Each row is a point. Each table stands for the endless flat space through its points: a line for two points, a plane for three, and so on. The two share one point or none. Which?

First:
[[ 29   4 -40]
 [ 25   1 -36]]
Second:
[[ 17 -16 -30]
 [ 25  12 -34]]
They share: [ 21  -2 -32]

First:
[[-34  18  29  18 -18  29]
 [-32  16  23  13 -25  22]]
Second, 3 rows:
[[-29  34  39  30 -28  19]
 [  3  14  35  38   4  51]
 [-12 -11   0  -2 -16  31]]
They share: [-30  14  17   8 -32  15]

First (2 x 9):
[[  3  36  -2  25  15  13  21 -21  19]
 [ -5  41  -9  28   9   8  26 -15  27]]
Second (4 x 9):
[[ 34  46  12  -8 -10  32 -18 -38   4]
 [ 16  24  20  -1   6  27  -8 -42  12]
 [  1  18 -13  35  48  -6  43 -15  21]
 [ 22  37  23  23   4  43  16 -32  -4]]
They share: no point

First (2 x 12):
[[ 20  30  23  10   1  18 -10  -7 -15  28  22  12]
 [ 12  -2  55  26  -7  34 -26   1 -23   4  34   0]]
Second:
[[ 49  42 -25  26 -30  12 -20  17 -54  -2  13  -6]
 [  4  15  37  11  23  28  -4 -20  -3  33  50  33]
 [ 64  47   5   7 -53   0   8  16 -47  41 -18 -27]
 [ 13  16  37  12  10  22  -8 -19 -10  32  39  24]]
They share: no point

First:
[[-19 -19 -14   2  -8  28 -23  14  -2   6 -19  11  -7  -4 -11 -27 -13 -32]
 [  0 -37 -19 -13  -6  41 -25  19  13  -4 -29  18 -25   2   5 -15 -17 -21]
 [  7 -39  -2  -8 -36  24  -5  42  34   0 -45  11 -33   0 -13  13 -35  10]
 [  2 -39 -29 -29  20  59 -49  -1   1 -10 -13  16 -23   8  27 -45  -7 -53]
 [-63  15  -4  34 -38 -18   9  40  -2  28 -41   5  25 -28 -35 -21 -11  -6]]
Second, 2 rows:
[[ -3 -20  16  21 -10  47  -8  19  34  27 -47 -13  -8  22 -33 -16 -48   4]
 [ -4 -23   8  13 -14  40 -10  22  28  19 -42  -5 -12  14 -26 -13 -40  -1]]
They share: [ -6 -29  -8  -3 -22  26 -14  28  16   3 -32  11 -20  -2 -12  -7 -24 -11]

First (5 x 24):
[[ 40  -6  25  27 -30  38  -7   2  50   1  35 -19  14  -6  29 -34  10 -26
   65 -42 -18  41  35 -21]
 [ 34 -23  20  29 -19  27  -3   8  41 -17  16 -40  23   2  24 -31  -7 -16
   53 -31  -3  26  34 -25]
 [ -4 -35   7 -15  20 -18  29  32 -13  13  22 -35  -8  47  38  15  -2  22
    6 -11 -41  -7  18 -19]
 [ 37 -12  44 -14 -13  22   5  22  19  38  43   3 -26  30  65  -8  14  12
   40 -52 -45  24  51 -32]
 [-17 -39  -4 -23  47 -38  53  49 -35  23  34 -21 -14  57  29  34   8  27
  -17   5 -63  -3   3 -17]]
Second:
[[  6 -31  41  14  -4 -11  31  -4 -12 -13  40 -29 -13   8  24 -14  -9  10
    8  -8 -44  19  13 -21]
 [ 15 -23  -4  14  18  19  12  43  22  13  24 -32   4  27  12  -7  12 -11
   43 -18 -18  36  16 -41]
 [ 10 -27  15  15  10   7  18  23   7   4  30 -32  -4  20  16  -9   4  -2
   29 -13 -27  30  15 -34]]
They share: no point

First:
[[ 24  26  22   6 -53  64 -17  14 -13  19  19   3  21  11 -23 -20 -29  15
  -10 -14 -23  49 -60 -20]
 [  3  28  32  19 -43  39   2  21 -23  -3  22 -39  20  34  -2 -10   2 -27
  -16 -21  14   2 -23 -13]
 [ 30  30  13  12 -26  46 -12   1 -36 -14  13  -3  26  30 -28 -28 -20  13
  -19  -3  -4  15 -26  -1]
 [ 56  30  11  18 -36  32 -40  -7 -18   0  23  25  26   2 -12 -16 -48  37
  -37 -35 -44  49 -48 -25]
 [ 61  30  20  24 -25   6 -52 -14 -29 -31  28  10  27  15   8  -6 -48  21
  -52 -57 -36  18 -15 -30]]
Second, 6 rows:
[[ 27  27  43  -8 -24  75   2  42 -17   4  41  23  38  48 -23 -12 -13  37
   -5   4  -3 -32  26 -13]
 [ 17  22  13  14 -12  48  12  24 -47  -3  36  14  35  18   1  20 -34  14
   13 -11  13   5  -5 -27]
 [ 10  39  12  27 -45  27  23  37 -58 -30  48  23  38  26  -5  19 -40  30
    7 -13   2   7 -14 -14]
 [ 61  12  15   2 -29  16 -30  13  -1   9  12 -31  16 -10  20  -9 -11   4
  -33 -55   7  14   5 -56]
 [ -4  60  43  24 -58  23  18  20 -39 -29  44  21  13  33 -52  11  -4  38
  -21 -29 -20  -4 -42  13]
 [ 23  14  24   7  13  73 -13   7 -52  -5  17  -1  43  47   2  -2 -29 -15
    3  -4   9   1   0 -12]]
They share: no point

First (3 x 24):
[[-14   0   5   1 -22 -23  12   7  11 -26 -15  -5 -11  22 -10  38 -10 -41
   40   5   5  20 -26 -32]
 [  2 -16   9 -31 -42 -15  -4   7  15 -34 -35 -21  -7   2 -18  18 -18 -17
    8  21 -23   8 -26 -32]
 [-28  -7  12 -16 -18 -30   2  31 -12 -28 -35  12   5  23   6  18 -21 -59
   50 -12 -23   2 -41 -44]]
Second (4 x 24):
[[-10  14  37 -49 -51 -23  21 -18  29 -11 -26 -11 -22  -1  11  30 -32 -27
   38  21 -17  24 -50 -17]
 [-37 -31 -21  -4   3 -26 -26  12  -4 -44 -14   7   7  21 -27  43 -13 -51
    5  -5 -19  27 -17 -45]
 [-25  11  21 -52 -30 -11  13 -27  26 -11 -35 -11  -8   9   6  40 -46 -27
   29   1 -25  39 -53 -12]
 [  3   1  18 -17 -56  -9  16   8  33 -24 -48 -23  -9  31  -2  23  -7  -1
   31  20   8   7 -20   0]]
They share: no point

First, 2 rows:
[[ -4  33   1   7  25  -2   8 -13  -3   8 -33  44  23  -3   8 -17   4   9
   -7   2 -13 -11 -11 -13]
 [-32  13 -31   3  29  10   4   3   1  36 -21  24  31  21 -24 -29   8   5
   -7 -26  -9   1 -15  -9]]
Second:
[[-22  17  -3 -30  22   3  -7  -6   6  42   2  26  12  39  12 -44  25  29
  -11 -50 -28  18  -4   7]
 [  8  42 -23  -5  37  28 -37 -16  -9  32 -18  41  32   9 -28 -44  25  -6
  -46 -10 -28  -2 -14   2]
 [  3  39 -27   3  37  26 -29 -13  -9  29 -24  40  35   5 -32 -38  19  -9
  -40  -5 -22  -6 -16  -3]]
They share: [-25  18 -23   4  28   7   5  -1   0  29 -24  29  29  15 -16 -26   7   6
  -7 -19 -10  -2 -14 -10]

First (2 x 24):
[[ 34 -28  12   0 -42  -1 -22  30  28 -10 -11  17  40  24  10  22 -35  -4
   27   3  38  10   4 -10]
 [ 10  -4   8  28 -10  -9 -10  30  12 -26   5  13  28  -8 -22  -2  -3  16
   -1  11  30  22  12  -6]]
Second, 6 rows:
[[ 36   2  22  10 -33 -42 -13  30  18 -23   0   7  44   1  19  32   3  18
   27   3  41   2   3  -1]
 [-25  -7  23  17  -6  13 -37  30  29 -21  17   6   0   8 -23 -27 -34 -29
  -24   6  38  48 -19  -4]
 [ 32   8  18  22 -23 -21   1  37  26 -48 -32  42  40  -9 -10  32  17  39
    6   0   7  11  17   2]
 [ 71 -16  17 -10 -30 -38   5  45 -22 -12  32  -9  54  17  37   9   5  13
   30  12  47   0  11  -7]
 [ 11 -24   2  41  -7 -22  15  42   6  -4 -19  33  59 -46 -35   9 -33  45
   42   7  24   4  14 -32]
 [ 17  -5  14  16 -35 -36 -32  15  25  -6  15 -13  36   6  14  25 -15   0
   30   8  62   4  -1  -4]]
They share: [ 16 -10   9  21 -18  -7 -13  30  16 -22   1  14  31   0 -14   4 -11  11
   6   9  32  19  10  -7]

First:
[[-20  12 -23  -1  18  31  13  30  38  15  24   8  10  12 -19  -2 -17  42
    9  31  14  26  -2   1]
 [  1  12 -29  20  -3  49  10  30  17   0   0   2  34  36  -4  13 -20  36
   15  25   8  50 -17   7]
 [-29 -12 -17 -16  12  22  19   9  17  27   3  20  13   3   5 -20   7  24
   -3  16  38  20  16  19]]
Second, 6 rows:
[[-19 -34   9   1  62  17  13 -34 -11  54  27  45  17   6  31   7  12  39
  -46  12  51  29  12   8]
 [-43  -5 -20 -18   2  14  28  33  51   2   6  21  22  14 -17 -33  -9  39
   14  25  37  19   7  18]
 [-48 -13 -34 -14  36  38   4  37  41 -18  25  45  37  43  33  -7 -12  79
  -22  57  17  27 -30  37]
 [-67 -16  16  -2  22 -12   4  12  23  12  33  34  36  -9  10 -11 -21  36
   -8  21  49   2 -25  29]
 [-27  10 -62 -24   4  58  14  60  55 -20   3  16  18  43   4 -19  -7  62
   10  55  -1  32  -7  27]
 [ -6  17 -49 -17  12  65  -5  37  14  15  13   3   4  19  24  14  -3  37
   -1  45 -10  27  -6  16]]
They share: [-26  -4 -19 -11  14  25  17  16  24  23  10  16  12   6  -3 -14  -1  30
   1  21  30  22  10  13]

First:
[[ 26  41 -31   9   8  10  18 -23 -17 -12  -1 -38  13  16  17 -10  27 -21
   14 -16 -32  38 -26 -25]
 [ 30  37 -36  -3 -32  13  39   3 -32  -6   1 -39 -12  35  10 -28  19 -25
   28 -22 -13  32  14 -15]
 [ 47  10  -8 -43  -8  -3 -10  10  -3 -33 -28 -41   6 -32  -4 -19  26 -69
    7 -17 -44  65   5 -10]
 [ 21   0 -42 -47   0  15 -20  10   3 -31  -8 -73 -16 -40 -28 -19  28 -53
    7 -29 -66  67   9 -16]
 [ 21  40 -10 -17 -32 -11  22 -16 -23 -41   4 -11  -6  56  24 -25  18  -3
  -33 -19  16  15   5  28]
 [ 14  -5  -2 -71 -48 -15   6  16 -20 -58 -24 -30 -25  16 -10 -31  14 -47
  -37 -14  -2  42  42  36]]
Second:
[[ 15  21 -24 -16 -22   3  25 -16 -18 -38  -8 -28 -12  16  10 -18  25 -15
    4 -30  -4  26  14  10]
 [ 39  25 -28 -48 -22   7  -3   8 -14 -22   8 -28   8  48 -14 -34   1 -35
  -28  -6 -32  42  -2 -18]]
They share: no point
